Rows are points. Each copy is the shape, with its points in the same order, stretched, turned, moved and blurred by noise. Some copies are also mirrored. Which?
(in the rows, 128 means zero)

Shape (8 x 2):
[[123  55]
 [144 143]
 [101 137]
 [145 158]
 [149 157]
 [142 150]
 [146 123]
 [144 106]]
Copy 1 (8 x 2):
[[143 227]
 [143 109]
 [115  95]
 [140  88]
 [145  91]
 [142 102]
 [144 135]
 [153 161]]
Copy 1 is: mirrored
Copy 2 (8 x 2):
[[ 72 169]
 [141 144]
 [126 106]
 [153 137]
 [152 142]
 [143 138]
 [126 157]
 [114 163]]
Copy 2 is: mirrored
Copy 3 (8 x 2):
[[124 208]
 [153  98]
 [108 130]
 [152  85]
 [155  82]
 [155  91]
 [152 120]
 [149 146]]
Copy 3 is: mirrored
Copy 4 (8 x 2):
[[212 165]
 [127 100]
 [114 145]
 [112  92]
 [115  88]
 [118  97]
 [149 107]
 [168 118]]
Copy 4 is: mirrored

Shape (6 x 3):
[[105 114 157]
 [167 146 158]
 [149  89 184]
 [106 131 143]
 [141  72 111]
 [103 131 152]]
Copy 1 (6 x 3):
[[ 87 116 104]
 [158  96  99]
 [ 87  50 106]
 [111 141 106]
 [ 71  64 165]
 [107 138  95]]
Copy 1 is: mirrored
Copy 2 (6 x 3):
[[105 102 137]
 [157 114  94]
 [146  84 133]
 [103 116 129]
 [146 139 164]
 [101 104 132]]
Copy 2 is: mirrored

Shape (7 x 4):
[[147 154  67 120]
 [ 90 104 156 128]
 [125 148 120 116]
 [134 150 168 130]
 [154  79  99 149]
 [130 152 125 181]
 [116  95 169 115]]
Copy 1 (7 x 4):
[[181 142  95 102]
 [108 127 160 169]
 [157 137 139 120]
 [130 102 173 119]
 [106 111  80 128]
 [149  78 120 124]
 [ 89 133 159 155]]
Copy 1 is: only turned
Copy 2 (7 x 4):
[[182 195  86 150]
 [ 98  75 153 162]
 [146 144 122 131]
 [ 96 124 140 111]
 [102 134  92 221]
 [117 178 155 152]
 [ 81  65 129 156]]
Copy 2 is: mirrored
Copy 3 (7 x 4):
[[110  56 137 107]
 [141 147 142 142]
 [144  97 129 106]
 [184 131 117 110]
 [102 106 111 179]
 [ 99 135 109 102]
 [170 132 131 154]]
Copy 3 is: only turned

Shape (10 x 6):
[[185  85 197 152 145  97]
 [105 156 116 155 135 138]
 [156  71 172 142 128 102]
 [130 145  98 131  86 184]
 [103  99 118 145 140 135]
 [152 128  80 126 138 165]
 [168  75 199 108 135 103]
 [128 144 127 106 139 157]
 [145 130 101 150 131 177]
 [139 129 115 127 119 101]]
Copy 1 (10 x 6):
[[181 125  89 194 113 114]
 [ 94 125 123  98 135 156]
 [171 129 103 191 141 132]
 [ 92 161 163 112 128 161]
 [122 144 105 140 167 173]
 [141 150 135 106 128 187]
 [182 139 101 181 139  92]
 [110 156 122  89 134 138]
 [115 163 120 116 125 192]
 [143 108 142 133 139 140]]
Copy 1 is: only turned
Copy 2 (10 x 6):
[[165 106  96 174 198 143]
 [121 130 170 152 125 141]
 [150  89  85 152 164 117]
 [102  79 176 129  90 169]
 [111  96 120 157 113 122]
 [109  98 144 150  73 197]
 [140  99  72 130 186 121]
 [ 98 119 148 122 126 159]
 [108  87 156 176 102 191]
 [145 125 137 117 109 141]]
Copy 2 is: only turned
Copy 3 (10 x 6):
[[188 100 108 198 125 111]
 [132 153 132 129 113 144]
 [184  96 116 181 145 139]
 [149 124 154  99  74 156]
 [160 136 146 118 139 153]
 [151 126 129  85 103 133]
 [169  65 121 197 147 125]
 [124 108 144 119 114 133]
 [159 140 140 101  82 135]
 [144 112 100 132 123 153]]
Copy 3 is: only turned
Copy 4 (10 x 6):
[[ 88 206  57 136 173 136]
 [ 96 121 109 134  79  82]
 [113 169  72 118 171 126]
 [179  98  95 115  81 129]
 [110 105 101 128 115  75]
 [161 110  91 149  94  85]
 [119 170  89 145 186 168]
 [137 106 125 162 105 128]
 [140 119  74 134  85  90]
 [137 153 115 124 126 110]]
Copy 4 is: mirrored

Shape (14 x 9):
[[125 194 137  76 101 130 150 169 101]
 [145 141  98  83 138  73  84 183  60]
 [ 95 111  86 110 121 166 184 114 127]
 [ 70 132 103 106 151 147 172 161 129]
 [153 147  96 168 130 104 128 136 175]
 [162 156  79 154 173 108 118  73 164]
 [150  98 108 151 112 161 130 155 148]
 [ 93 131 130  62 116  98 174 138 116]
 [139 110 105 125 124  68  93 140  82]
 [113  92 113 131 132 155 129 137 177]
 [ 81 103  99 177  99 157 116 141 139]
 [157  95  91 180 124 138 104 119 173]
 [140 117 105 122 110 143  74 117 180]
 [144 127 158 118 147  90  78 146  74]]
Copy 1 (14 x 9):
[[137  77 142 130 127 180 116 119 144]
 [112  65 148 101 143 137 100 165  68]
 [ 76 112 125 144 104 145 155 137 164]
 [ 84  99 176 160  81 139 151 145 147]
 [149 121 131 130 139 120 160 191 148]
 [144 116 109 108 125  97 208 182 137]
 [ 99 136 143 143 172 132 125 162 151]
 [110  66 114 162  89 155 119 128 145]
 [122 104 113 114 136 119 107 170  83]
 [ 98 106 153 154 143  92 143 152 170]
 [ 99 166 150 129 111 104 120 164 147]
 [114 148 126 132 166  93 145 190 156]
 [128  95 121 117 157  76 133 160 173]
 [151 111 127 131 159 107 107 139  73]]
Copy 1 is: only turned
Copy 2 (14 x 9):
[[105 132 153  96  59 131 125  82 143]
 [104 108 121  76  67  72 138 133 185]
 [124 118 114 117 148 148 141  57 147]
 [132  96 147  89 120 169 147  81 153]
 [ 97  93 116  93 154 121  64 109 136]
 [ 80 137  77  97 167 143  80 121 151]
 [ 86  98 128 143 140 101 122 100 131]
 [144 117 119 108  65 143 123  94 171]
 [115 120 102 106 109  77 119 136 182]
 [ 95  94 124 156 146 151 128 106 155]
 [107 118 156 153 177 122 138 103 170]
 [ 74 100 104 148 172 107  97 120 140]
 [ 50 119 113 163 138 119 110 114 197]
 [100 141 117 129  76  88 145 163 159]]
Copy 2 is: mirrored

Shape (15 x 11):
[[114 167 136 105 108  60 117 146 143 103 100]
 [117 128 111 121  91 184 129 155 126 150  92]
 [146 131 115 155 110 138 142 168 134 159  65]
 [107 121 124 119 101 138 122 150 144 142 121]
 [128  66 124 129 151 113 120 114 141 119 179]
 [134 112 156 139 143 112  77 106  96 126 174]
 [104 177 100 167 122 139 128 145 136 118 111]
 [116 141 129 102 155 139 109 170 158 133 100]
 [147  98 157  93 145 113 157 146 100 103 165]
 [114 128 134 117 135  69  70 101 140  70 126]
 [193  96 108 104 135 149 135 151 116 154 180]
 [176  48 129  98 166 159 139 146  86 117 161]
 [146 117 188 145 135 102 110 118 137 104 165]
 [145 148 118 116 121 169 158 117 142 156  88]
 [139  72 132 128 169 130 129 111  84 172 186]]
Copy 1 (15 x 11):
[[109 132 109  85 146 124  99 166 121 115 179]
 [120 132 138 109 157 154 169  85 117 133 113]
 [132 112 119  99 164 140 193 106 108 106 153]
 [134 119 134 123 161 138 121 104 106 122 126]
 [154  91 172 138 129  90  98 132 111  96 110]
 [110 128 145 139 138  42 126 127 174 118 114]
 [130  99  99  63 136 132 150  94 149 145 119]
 [121 120 142 111 114 149 134  92 106  73 172]
 [ 86 113 200 136 103 100 144 147 119 120 185]
 [146 149 119  76 120  68  78 181 153  90 133]
 [ 60  81 182 169 106  96 178  90  91 118 112]
 [ 90 113 231 145  99  82 187 118 120  88 151]
 [149 131 138 140  99  54 118 146 131 116 155]
 [116 110 125 125  97 174 172 121 112 137 120]
 [ 96  75 191 180 152  92 145 112 151 114 113]]
Copy 1 is: mirrored
Copy 2 (15 x 11):
[[156 116  69  79 100 125 130 134 110  81 189]
 [113  85 144 127 133 118 118 164 142 172 128]
 [159  62 130 129 158 132 139 141 168 140 130]
 [106 109 136 116 115 138 109 138 125 134 146]
 [ 72 169 140 135 123 170 115  66  84 112  92]
 [ 73 181 116 174 108 126 128  75 122  78  83]
 [147  75 116 167  85 118 149 144 108 160 161]
 [129 120 100 125 145 167 120 181 116 131 155]
 [123 170 131  82 129 144 146 114  94  89  70]
 [ 93 153  44 122  98 142 116  87  93  83 160]
 [124 189 169 102 160 140 162  94 143 162  64]
 [104 185 144 111 175 155 132  92 120 132  13]
 [ 80 154 115 132 109 165 164  96 122  62 108]
 [111  98 148 125 177 116 162 154 106 165 141]
 [ 82 193 179 175 153 126 115  63  94  97  38]]
Copy 2 is: only turned
Copy 3 (15 x 11):
[[101 134 127  40 122 112 168 143 114 144  77]
 [133 137 148 166 147 143 114 100  84 123  97]
 [102 157 150 130 145 135  85 138  94 121  86]
 [137 139 143 131 124 142 139 128  94 123 113]
 [134 133 150 154 127 144 155 166 170 115 173]
 [124  93 158 124 108 104 122 136 166 151 163]
 [108 148  91 137  93 136 113 134 102 148  96]
 [ 98 103 139 124 150 140 176 162  79 156  98]
 [113 107 142  87 180 153 156 139 139 130 153]
 [ 99 122 143 100  97 104 184 147 188 149 102]
 [168 143 158 138 209 150 114 145 120 154 164]
 [130 113 172 159 213 172 124 138 167 136 157]
 [ 83 119 172 101 110 120 140 142 143 151 173]
 [107 160 135 168 169 115 115 107  94 119 112]
 [146  96 137 160 145 110  94 160 148 110 186]]
Copy 3 is: only turned

Shape (18 x 12):
[[118 104 116 136 127 157 106 131 130 114  87 104]
 [100 120 119 122 132 108 116  98 130 185 114 110]
 [162 104 125 135  92 120 106 139 142 121 106 151]
 [183 119 142 134 158 137 108  95  68 134  86 124]
 [108 130 175 109  59 147 117 122  86 123 146 157]
 [142 136 133 126 153 135 130 122 128 117 249 125]
 [114 120 156 131 159 138 127 144 137 112  90 146]
 [102 126 126 129 146 157 236 139 132 135  96 106]
 [102 127 114 130 155 113 123 147 140 115 160 110]
 [139 162 125 143 112 106 147 141 142 128  82 123]
 [123 105 152 120 150 130 108 147 107 139 115  96]
 [111 134 133 102 129 132 105 124 142 182 101  95]
 [109 129 116 136 100 129 113 134 131 124  85 144]
 [ 93 147 108  88 114 108 128 135 128 126 174 109]
 [108 109 138  89 134 108 142 107 147 116 126 114]
 [153 102 117 114 161 111 104 149 118 147 159 154]
 [145 175 118 103 148 153 134 112 129 114 103 126]
 [121 108 117 142 134 147 121 134 125 115 136 102]]
Copy 1 (18 x 12):
[[ 91  97 165 147 164 106 132 174 136 125 109 133]
 [145 123 162 117 102 101 122 148 111 142 143  95]
 [104 101 141 119 159 143 122 153 152  82 152 146]
 [117  68 115 138  99 114 168 130 172 101  87  88]
 [144 125  74  76 118 123  89 150 140 120 133 158]
 [203 190  94 109 144 147 121  84  97 136  98 114]
 [ 59 107 129 143 139 121 170 153 135 136 144 113]
 [ 76 104  85 205 120  66 154  97  94 125 179  94]
 [140 143 132 150 154 126 150 140 113 153 135 108]
 [ 89  98 101 164 124 133 124 130 147 116 188  84]
 [117 106 137 126 152  86 168 157 150 144 118  99]
 [121 137 162 120 125  76 120 159 138 141 139  94]
 [ 89  96 140 140 136 129 118 167 144 121 155 143]
 [178 171 105 141 131 107 113 150 117 143 144 121]
 [130 149 118 133 126 109 136 164  94 115 144 100]
 [141 128 142 129 141 121 183 129 155 118 127 133]
 [100 140 104 173 106 114 128 131 149 116 121  97]
 [127 117 144 141 164 115 131 143 121 131 110 127]]
Copy 1 is: only turned
Copy 2 (18 x 12):
[[125 116 108 158 124 133 146 121  88 106 142 116]
 [124 131 152 125 104 175 128 111 119 160 106 115]
 [110 110 145 120 144 109 134  90 118 110 158 112]
 [ 93 103 172 138 131 142  79 172 103 102 165 126]
 [142 150 187 169 102  97  68  96  97 163 193 140]
 [125 183  93  92 162  84  46 121 105 150 120  96]
 [117 154 146 140  89 101 148 146 109  91 127 128]
 [169 150  94 135 153 140 184 181 169 151 102 144]
 [127 139  87 123 118 101 119 121 109 115  88 107]
 [101 103 137 127 130 106 163 131 154 144 109 116]
 [104 132 117 164 104 131 108 125 116  98 131 123]
 [ 94 141 148 158 109 161 144 104 117 148 115 124]
 [122 118 156 146 115 115 148 108  94 130 130 122]
 [116 141  93 135 126 105  97  90 107 162  88 134]
 [116 139 105 107 109 139 139 114 122 143 130 145]
 [115 146 137 110 145 113  82 104 111  82 103 113]
 [ 80 135 135 128 143 118 133 153  97 141 113 138]
 [135 134  93 145 134 122 119 123  99 118 138 108]]
Copy 2 is: mirrored

Shape (15 x 12):
[[121 167 173 131 125 112 117 148 123 174 129 164]
 [149 156 112 134 125 102 136 156  99 128 124  72]
 [145 187 120 133 180 113 121 107 143  84 136 104]
 [160  76 176 104 143  95 132 100 187 178 162 151]
 [119 136 103 141 148 108  88 146 125 152 112 130]
 [161 104  88 185 106 151 131 118 119 137  95  97]
 [143 167  86 124 118 121 118 118  95 116 119 102]
 [121 126 148 119 134 125 126 135  85 122 125 122]
 [128 135 107 109 143 184 127 100 162 140 176  88]
 [118 132 157 149 100 157 152 157 135 100 186 163]
 [113 167  79 118 191 130 147 131 184  73 104 129]
 [141 129 148 148 132 135  96 165 154 116  98 149]
 [125 115 170 127  78 134 131 133 138 137 130 135]
 [121 150 130 155 167 162 136 140 162 126 110 141]
 [192 167 143 108 154 122 113 147 113 156 119 148]]
Copy 1 (15 x 12):
[[119 140  93  99 126 109 108 149 178 100  90 111]
 [146  78 152 111 136 159 169 163 148 160 135  85]
 [ 82 127 203  91 123 137 101 180 177 156 137 122]
 [ 68 145 102 148 184 151  52 144 156 141 137 209]
 [ 99  95 119  59 104 133 116 116 134 131 114 114]
 [ 94  84 167 130 141 141 170  82 100 135 114 122]
 [125  79 167 114 118 135 126 159 110 140 107  92]
 [166 113 139 136 106 151 135 126 129 146 117 147]
 [ 68 113 160 187 101 103  65 111 118 170 152 129]
 [138 151 152 173  93  90 101 132 160  64 175 128]
 [ 86 178 203  52 133 112 104 177 118 162 159 135]
 [113 132 151  70 143  99 129 106 170 116 131 125]
 [150 134 123 149 153 123  97 114 144 105 116 126]
 [ 86 172 154  91 120  95 122 113 137 140 132 133]
 [ 93  83 137 101 144  92 141 179 171 156 110 141]]
Copy 1 is: mirrored
Copy 2 (15 x 12):
[[143  61 158  91 140 102 101 107 148 127 145 135]
 [106 135 115  93  92  87 154  89 145 141 179 156]
 [ 98  86 119 172 121 157 170 121 102 192 164 195]
 [169  80  95 158 148 191 108 128 191 100 146  65]
 [145 140 114  78 150 118 145 154 123 146 140 154]
 [118 150 119  94  79  95 166 171 131  66 138 160]
 [120 146 158 116  98  97 185 118 115 128 167 167]
 [126 126 149 126 140  88  92 101 137 123 145 155]
 [149  92  85 203  91  95 168 160  96 132 125 136]
 [103  66 132 155  92  98 121  62 107  92  46 136]
 [104 126 112 180  99 192 139 177  85 219 106 193]
 [106  95 134  84 141 152 100 139  89 130 113 164]
 [105  94 164 119 113  99 103 113 136  76 118 102]
 [122  74 112 145 106 130 103 175  97 157 108 190]
 [167  80 145  96 124 146 121  95 116 139 189 178]]
Copy 2 is: mirrored
Copy 3 (15 x 12):
[[135  83 141  90 177 124 114 110 135 117 137 153]
 [ 89 125 141 103  76 143 114 125  81 168 151 153]
 [112 142  80 122  63 157 155  70 142 131 130 136]
 [173 126 111 143 193 160  98 131 228 144 125 188]
 [152 151 138 100 159 119 110  99 103 154 131 137]
 [ 84 151 159 146 114  91  94 184 148 144 125  87]
 [ 71 126 134 120  95 151 151 118  90 149 148 123]
 [131 116 154 102 121 163 130 153 100 125 112 131]
 [104 115  57 144 141 128 172 165 146 153  84 101]
 [135  63 141 184 143 104 145 146 162  83 101 118]
 [130 137  62 122  92 142 105  31 134 176 114  81]
 [149 131 162 117 143 118 110  88 156 128  87 135]
 [135  79 171 133 156 130 142 152 165 136 112 124]
 [130 119  94 113 136 100  95 111 154 130  91  85]
 [ 64 123 123  99 133 170  96 102 128 105 120 193]]
Copy 3 is: mirrored

Shape (18 x 12):
[[115 183  81 146 135 115  98 132 102 117  88 130]
 [159  82 174  51 134 168 182 112 143  71 115  79]
 [144  97 173 117 107 186 172  77  94  82 124 103]
 [122  96 106 132 103 165 129 138 125 142 105 175]
 [135 143 119 131 182 120 102  90  99  98 158  94]
 [106  77 111 124 137 157 135 147  92 160  91 166]
 [159 112 113 117 135 123 144  66 109 111 162  75]
 [162 135 144 146 152 169 119  78 123 122 144  99]
 [134 128 120 105 142 116 123  75 120  80 147 116]
 [102  88  84 146 102 181 150 210 142 133 103 174]
 [198 141 141  60 124 151 146 161 143  97  93 157]
 [140 166 134 102 149 144 109  98  80 108 162  75]
 [154  95 126  87 162 196 196  96 142  98  97 119]
 [ 99 146 118 112 130 148 114 107 145 151 120 128]
 [115 165 136 177 149  97 125 123 119 150 125 130]
 [128 109  89 136 129 139 135 155 132 169  76 135]
 [116 124 128 128 167 129 107  98 107 104 148 117]
 [118 126 110 159 133 122  59 132 119 115 102 116]]
Copy 1 (18 x 12):
[[134  82 100 130 106  99 103 159 103 147 111  89]
 [132 147 168  75 114 123 108  88 111 156 151 238]
 [168 157 134  55 187 104  89 122 104 137 127 199]
 [100  95 148 127 189 106 110 121 122 123 142 114]
 [194 139 125 127 123 108 116 160  52 141 135 127]
 [123  81 142 159 208 105 105 120 114 146 147 126]
 [170 147 146 108 140  85 127 157  74 137 105 175]
 [159 141 119  89 156 130 123 144  66 101 120 143]
 [162 142 141 104 108  85 100 127  65 152 124 148]
 [ 73  90 153 157 182 120 126 152 164 108 187 117]
 [127  77 170  88  86 119 149  55 145 116 153 149]
 [206 136 151 108 129 135 103 159  94 139 103 141]
 [125 100 155  81 126  87  89 121  77 123 157 216]
 [ 94 116 133 136 126 134  77 134  94 128  92 122]
 [131 142  65 167 131 120 133 135 108 104  99  91]
 [ 79  73 118 158 157 109 132 137 123 129 126 127]
 [171 139 129 131 141 111 102 143  63 145 141 126]
 [119 117 103 128 156 129 128 149  81 162 139  90]]
Copy 1 is: only turned
Copy 2 (18 x 12):
[[ 91  89  61 111 124 154 146  80  82  98  94 128]
 [179 157 144 144 122  90 136 114 169 202 129 103]
 [167 148  82 149 133  44 145  99 150 163 136 128]
 [115 101  96 120 118  82 120 165  92 115 139 115]
 [112 149  99 124 141 120 189  99 143 116  80 185]
 [127  84  96 115  93  65 160 167 123 123 104 125]
 [144 171 126 137 137  81 184  93 129 117 121 131]
 [141 152  81 105 169  91 147 106 158 105 108 164]
 [106 152 130 146 137 105 156  96 110 143 113 148]
 [142  96  83 131  76 120 108 200  71 108 136 101]
 [119 127 116  59 131 130 106 125 132 197 163  88]
 [146 135  92 124 144 120 199  74 141 132 122 179]
 [181 148 112  99 136  71 119 126 125 175  92 117]
 [139  99 123 135 136 116 130 103 103 101 108 151]
 [123 125  93 109  95 125 139  76 139  74  85 159]
 [133  91  94 101 105 110 136 137 113  92 104  92]
 [112 136 110 139 129 109 171 115 135 122  89 178]
 [ 73  95  70 148 142 143 156 130 133  79  98 134]]
Copy 2 is: only turned

Shape (18 x 12):
[[100 134 157 114 116 140 162  98 104 102  76 137]
 [139 162 132 103 114  90 100 155 108 112 116 105]
 [ 98 140 139  75 146 163  74 156 135  99 153  96]
 [139 155 109  68 173 134 144 117 110 161 123 166]
 [148 123 160 121 163 103 143 112  90 107  88 133]
 [127 175  97 106 167 160 134 100 143 101 142 130]
 [103 145 105 150 132 131  78 129 150 137 149 146]
 [159 116 150 127 176 156 118  95 121 129  78 103]
 [157 126 126 101 128 149 117 136 139 130 106 148]
 [ 86 123  85  98 129 103 106 156 145 163 155 164]
 [100 176 162  71 105 116  99 158 127 134 127 135]
 [134 122 146 142 138 156 159  99  92 166  77  95]
 [151 140 108  75 148 146 133 106 107 162 155 155]
 [ 97 174 126 151 115 140 140 149  68 133 158  93]
 [132 136 150 143 109 159 155 177 107 152 127 164]
 [122 153  93  85 141 116 137 173 136 154  86 161]
 [ 80 135 130 132 140  96  86 101  69 153  91 175]
 [145 118 115 147 108 161 143 150  65 117  87 122]]
Copy 1 (18 x 12):
[[ 59 141 151 144  82 140 155 145 159 142  87 117]
 [121 124 155 108 128 123 123  86 128 158 141  86]
 [ 90 157 161  82 209 112 127  98 152 151 150 124]
 [ 72 150 155 186  94  54  98 164 126 156 151 121]
 [104 137 160 146  91 129 108 126 131 139  94 156]
 [ 91 111 128 123 169  58 114 160 155 168 111 111]
 [112 101 144  96 168 113 108 107 149  84 146  90]
 [ 87 103 182 143 131 111 133 128  96 132 107 176]
 [126 114 179 123 112 102 139 161 131 134 147 129]
 [126 165 145 137 142 102  86 142 126  89 167  57]
 [ 75 170 132 108 115 124 150  87 154 146 160 100]
 [ 58 101 155 168  85 160 163 141  89 142 119 134]
 [ 89 123 154 188 111  81 127 163 137 166 178 124]
 [ 68 111 101 122 138 181 115 120 139 156 139  72]
 [121 129 122 123  63 166 122 190 131 116 157 121]
 [115 152 176 122  80  64  92 174  98 137 150  83]
 [ 27 144 192 149  86 122  88  76 168 101 139  95]
 [108  88 189 120  84 170 121 174 128 166 143 110]]
Copy 1 is: mirrored
Copy 2 (18 x 12):
[[134 165 147 103 124 171  77 109 108 181 169  95]
 [117 151 196 135 119 116 139 125 121 113 128 130]
 [ 67 147 129 177 133 121 117 161 133 115  90 115]
 [125 128 147  99 105 169 133  95 112 139  64  95]
 [119 124 143 119  91 154 148 106  86 174 151 105]
 [ 74 165 129 127 142 183 106 113 120 125 109 136]
 [129 160 105 136 138 142 140 138 151 109 110 182]
 [103 118 101 165 103 125 149  71  88 198 127 115]
 [118 124 145 117 102 117 107  98 109 148 103 126]
 [145 121 139 101 102 137 147 149 182 107  75 144]
 [134 160 178 125 164 133 103 149 119 101 107 114]
 [147 135  99 142 108 139 136  52 115 168 150  95]
 [129 116 136 121  95 171 121  95 110 107  67 108]
 [119 199 115 139 136 162 129 125 149  50 149 115]
 [138 154  98  86 122 127 102 114 126  81 136 112]
 [130 137 172  71 113 117 131 102 148 152  82 112]
 [191 174 134 113 107 171 157 134 121 177 111 134]
 [127 174 128 111  70 121 101  83 123 140 143 102]]
Copy 2 is: mirrored
Copy 3 (18 x 12):
[[103 129  91 155 125  94 122 123  84 152 219 117]
 [131 151 142  82 122 191 130 104 108 156 150 134]
 [ 94 212 125  42 148 123 103 112 114 145 110 133]
 [196 147  64 161 106 119 121  74 132  84 123 106]
 [109 114 124 153  89 115 127  65  74 142 182 143]
 [116 142  68 157 136 141  96 103 158 164  79 117]
 [150 150 135 104 131 157  93 185 139 136 102 160]
 [151 152 125 159 130  92 107  70  93 145 162 123]
 [158 140 127 136 135 140 105  86 131  93 132 107]
 [183 172 130  94  91 134 102 158 171  95 110 125]
 [141 155 111  44 168 167 142 117 106 111 171 154]
 [187 146 131 165 122  65 168 129  96 151 180 103]
 [174 150 104 152 113 117 130  85 134  66  88 111]
 [127 134 140  78 104 106 175 198  97 198 113 123]
 [174  87 154  94 124 103 152 161 101  93 136 106]
 [215 145  97 117 113 143 106 106 153 112 151  90]
 [170 156 118 144  71 137  94 145  37 135 206 156]
 [138 129 179 135  83 117 138 146  69 148 138  70]]
Copy 3 is: only turned
